Each row is a point. Two turns around zero, p and q, are shown by what they do to some points. Where does a point land after both, in the order given? Backwards means that the second turn is done in reverse. Each puzzle has new turns, and all numbers are rounded.
In the rows, zero is written as 128.

Turn p:
[136 162] -> [ 98 145]
[139 101] -> [157 131]
[107 149] -> [102 114]
[130  99] -> [156 122]
Turn q:
[110 143] -> [112 145]
[131  96] -> [128  96]
[158 129] -> [158 126]
[ 91 148] -> [ 93 152]
[150 124] -> [149 122]
Where do these land?
q, then p backwards: [159 156] -> [161 103]
q, then p: [114 151] -> [101 124]
q, then p: [145 118] -> [144 140]
q, then p backwards: [107 122] -> [118 148]
p, then q: [116  93] -> [156 103]

Turn p:
[114 107 124] -> [149 122 114]
[135 110 137] -> [143 117 138]
[ 89 171 151] -> [ 79 108  95]
[170 124 113] -> [138 152 165]
[131 128 115] -> [132 141 127]
Turn q:
[133 140 143] -> [133 147 128]
[ 76 141 144] -> [125 135 183]
[163 101 123] -> [145 112  90]
[152 125  98] -> [110 114  97]
[117 133 131] -> [126 131 140]
Where do these land?
p, then q: [102 155 118] -> [ 96 114 145]
q, then p backwards: [108  93 155] -> [147  85 139]
p, then q: [161 140 132] -> [147 150 148]
q, then p backwards: [141 123 106] -> [106 137 139]

Turn p:
[145 154 132 115 151 124] -> [ 96 137 125 151 127 134]
[154  81 115 121 166 137] -> [131 150 153 128 184 147]
[127  99 139 106 142 151] -> [139 156 142 119 137 158]
[101 140 113 154 127 129] -> [126 100 104 108 128 125]
[101 148 135 137  96  94] -> [127 116 115 112  93  87]
[122 163 147 165 105 115] -> [115  84 130 128  93 109]
[146 110 115  97 110 147] -> [162 154 128 151 134 137]
Turn q:
[126 113 136 161  99 158] -> [104  94 146 121  96 123]
[104 143 105 111 125  91] -> [147 134  80 141 138 134]
[163 102 123 167 113 107] -> [143 106 140  89 107 164]
[149 188 115  81 120 129] -> [172 144 136 192 141 125]
[ 92 119 136 147 129 140] -> [ 98 110 114 118 129 107]
[146 117 148 129 146 133] -> [128 141 152 109 135 124]
[121 113 161 128 142 130] -> [120 140 136 103 131 103]
[117 129 127 146 150 146] -> [104 116 135 124 149 125]
[134 129 102  83 128 117] -> [139 165 112 156 126 147]
Where do these land?
p, then q: [140 131 108 184 133 121] -> [102 158 118  84 130 141]
q, then p: [126 109 132 111 112 121] -> [138 122 112 143 113 116]
p, then q: [168 107  97 127 128 133] -> [128 118 152  99 165 139]
q, then p: [117 124  95 118 139 125] -> [128 111 104 122 140 148]
q, then p backwards: [114 199 143 117 143 111] -> [163 106  70 137 100 115]
q, then p: [123 123 206 147 154 140] -> [ 89 186 147 118 107  88]
q, then p: [120 107 118 115 112 118] -> [146 120 104 139 121 124]
q, then p: [116 143 132 120 123 146] -> [122 113 134 113 131 112]
q, then p: [128 110 121 112 107 137] -> [145 111 116 130 108 121]

Turn p:
[158 149  87 124 149 148 133 109] -> [130 117  98 164 118 143 154 159]
[140 120 148  87 112 115 108 130] -> [119 111 174 121 111 118 122 140]
[ 58 147 129 142 123 108 105 120] -> [116 124  98  88 102 138  87  92]
[136 103 140 139  91 139 202 129] -> [147 157 139 119 150  97 191  94]
[163 139 150 135 141 121 122 129] -> [139 124 132 130 146 111 120 164]
[140 110 110 126 147  92 130 117] -> [110 103 121 156 138 105 121 121]
[155 114 118 141 114 153 127 117] -> [153 147 133 158 122 127 140 134]
[ 98 146 128 135 135 119 108 169] -> [ 95 145 121 102 135 150  98 129]
[105 125 142 122 140 158 116 131] -> [144 124 136 114 129 164 119 122]
Turn q:
[158 159 117 116 148 151 102 155] -> [134 131 113 119 165  97 149 164]
[107 132 156 115 112 112 155 110] -> [106 127 125 119 124 162  99 109]
[107 134 139 140 156 102  98 135] -> [104 141 133 164 146 108 132 110]
[158  99 132 140  88 109 164 123] -> [161  93 118 111  96 136  98 105]
[ 94 152 150 146 145 142 139 123] -> [ 85 161 121 124 116 127 124 129]
[108 133 141 129 118 140 109 104] -> [119 150 122 126 131 150 148 111]
[153 106  96 106 157 130 137 114] -> [138  97 173 115 132 120 143 143]
[147 155 101 132 121 108 157 119] -> [112  81 112 124 113 129 128 144]
[ 95 108 107  93 142 120  89 119] -> [132 138 167 165 156 153 152 129]
[158  98 158 149  92 140  98 143] -> [183 148 102 118 131 113 126  93]
[122 132 112 141 130 153 161 164] -> [132 140 124 124  99 113 108 171]
Where do these land?
p, then q: [150 139 157 128 113 115  93 154] -> [127 149 105 149 172 119 111 125]
q, then p: [148 117 136 105 156 155  85 123] -> [124  88 119 110 165 118 148 153]
p, then q: [ 93 138 117  95 153 143 144 159] -> [122 165 162 106 117 156 129 153]
q, then p backwards: [104 159 150 153 150 148 151 150] -> [133 160 110 146 103  96 111 158]
q, then p: [125 145 113 113 162 128 156 132] -> [110 132 150 102 143 142 107 108]
p, then q backwards: [129 134  97 122 108 137 139 120] -> [111 133 115 157 121 135 118 114]
p, then q: [139  94 142 122  96 116 153  98] -> [117  91 124 114 122 129 107  83]
p, then q: [144  88 128 158 108 112 140 120] -> [ 96  99 115 132 126 109 138  95]
q, then p backwards: [120 137 112 155 105  98  92  96] -> [116 108  79 120 136 139 161 102]

Turn p:
[ 93 165 159 118 120 155 131 150 104] -> [144 143 143 144 158 130 155  92  88]
[138 158 144 132  91 134 136  96 116] -> [168 101 121 144 124 110 114 116 102]
[ 97 135 105 116 149 142 135 151 184] -> [ 87 144 129 158 109 175 137 107 140]
[118  96 141 130 141 165 131 113 162] -> [119 114 132 113 134 162 110  93 158]
[132 128 125 157 116 104 115 151 147] -> [114 149 127 112  90 120 122 130 115]
[168 120 104 172 123 138 126 137 123] -> [122 136 160 117 112 109  82 149 129]
[145 138 107 129  85 133 108 137 117] -> [115 130 116 141 129  93  99 130 101]
[119  98 108 122 154  71 146 103  83] -> [125  94 128 104 133 113 175 190 146]
[114 109 126 122 126 124 105  98  99] -> [124 100 122 115 146  95 144 123 143]
[134  99 142 103 134 100 137 125 140] -> [130 126  93 106 129 148 138 146 142]
[116 137 134 120 120 129 165 131 123] -> [138 115 132 135 135 153 137 135 103]
[163 152 142 116 174 142 103 145 139] -> [150 184 132 146 137 129 121 125 165]
Turn q:
[124 115 108 100 149  67 112 153 108] -> [166 137 105 122 116  77 103 130  90]
[157 111 122 142 135 168 128 114 102] -> [108  98 113 146 109 126 147 121 164]
[125 125  98 147 180 100 117 137 115] -> [128 103 115 154 116 100 115 111  80]
[158 151 120 116 108 187 136 115 145] -> [131 134 134 162 140 164 152 124 180]
[145 113 122 139 124 143 114 126 150] -> [126 110 133 140 128 143 105 129 148]
[122 118 138 110 124 162 127 103 142] -> [103 139 131 135 151 129 127 131 163]
[109 164 168 142 123 124 110 139 120] -> [130 122 168 111 136 128 156 156 107]
[ 88 113 146 115  89 130 152 163 139] -> [132 149 104  80 155 157 126 156 122]
[158 116 139 138 119 143 144 109 141] -> [110 132 134 134 104 149 122 124 158]
[123 137  92 143 140  81 111 109 108] -> [147 114 137 125 117  95 119  82  97]
[ 99 144 154 117 118 103 157 141 140] -> [127 169 133 101 135 141 133 143  98]
Where do these land?
p, then q: [121  98 152 133  93 129 121 114 154] -> [136 132 115 127 150 100 115 102 164]
q, then p: [103 138 147 141 117 140  94 182 127] -> [115 167 134 101 172 148 121 155 134]
q, then p: [135 161 103 149 114 178 150 137 135] -> [132 103 173 130 138 164  94 117 142]
q, then p: [118 152 126 136 131 104 123 149 130] -> [149 135 134 119 153 113 123 145 122]
p, then q backwards: [ 94 123 138 141 149 131 133 162 144] -> [120 153 144 146 114 129 164 105 132]
q, then p: [131 146 145 105 142 143 163  79 131] -> [151 112 146 155  94 145 157 102 107]
q, then p: [166 125 116 118 119 125 151 133  86] -> [122 101 112 146 105 134  94 150 104]
p, then q: [103 122 110 127 129 140 134  56 122] -> [ 90 121 109 110 110 135  68 128 143]
q, then p: [148 122 104  87 147  85 138 120 113] -> [144 122 116 149  89  83 125 155 116]
p, then q: [130 108 141 109 129 123  95 157 139] -> [141 148 134 148 158 122 138 102 111]
p, then q: [159 114 125 162 138 110 106 119 127] -> [166 150 146 116 133 129 105 146 131]
